Rows are points. A path goes straight from each point to the next, and from the last back to the first. The post is the endless flat space through its rows: a point in 2 columns, a line in 3, a plane in 4, and so on, so that a path can go around it. Count how often the path circles the post. Going back the other way cancels.

Post (2 x 3)
0: -0.042  0.009 -0.029
1:  0.019  0.005  0.004
Path (31 x 3)
0: -0.032  0.032 -0.059
1:  0.028 -0.019 -0.036
2: -0.054 -0.021 -0.028
3:  0.029 -0.006  0.045
4: -0.012  0.037  0.026
5: -0.020  0.029 -0.035
6:  0.022  0.005 -0.015
7:  0.042 -0.015  0.002
8: -0.025 -0.023  0.014
9:  0.036  0.015  0.076
10: -0.009  0.020  0.032
11:  0.003 -0.027  0.022
12:  0.023 -0.020 -0.001
13:  0.000 -0.002 -0.058
14: -0.034  0.048 -0.048
15: -0.055  0.040 -0.043
16:  0.029  0.036 -0.043
17: -0.041 -0.008 -0.050
18:  0.010 -0.009 -0.061
19:  0.017  0.039 -0.020
20: -0.039  0.023 -0.016
21: -0.063  0.012 -0.020
22: -0.052 -0.009 -0.015
23: -0.035 -0.002  0.024
24:  0.000  0.017  0.003
25: -0.032  0.035 -0.045
26: -0.046  0.010 -0.073
27:  0.050 -0.031  0.017
28: -0.042 -0.037  0.015
29: -0.048  0.033  0.014
30: -0.018  0.023 -0.016
Times around: 2
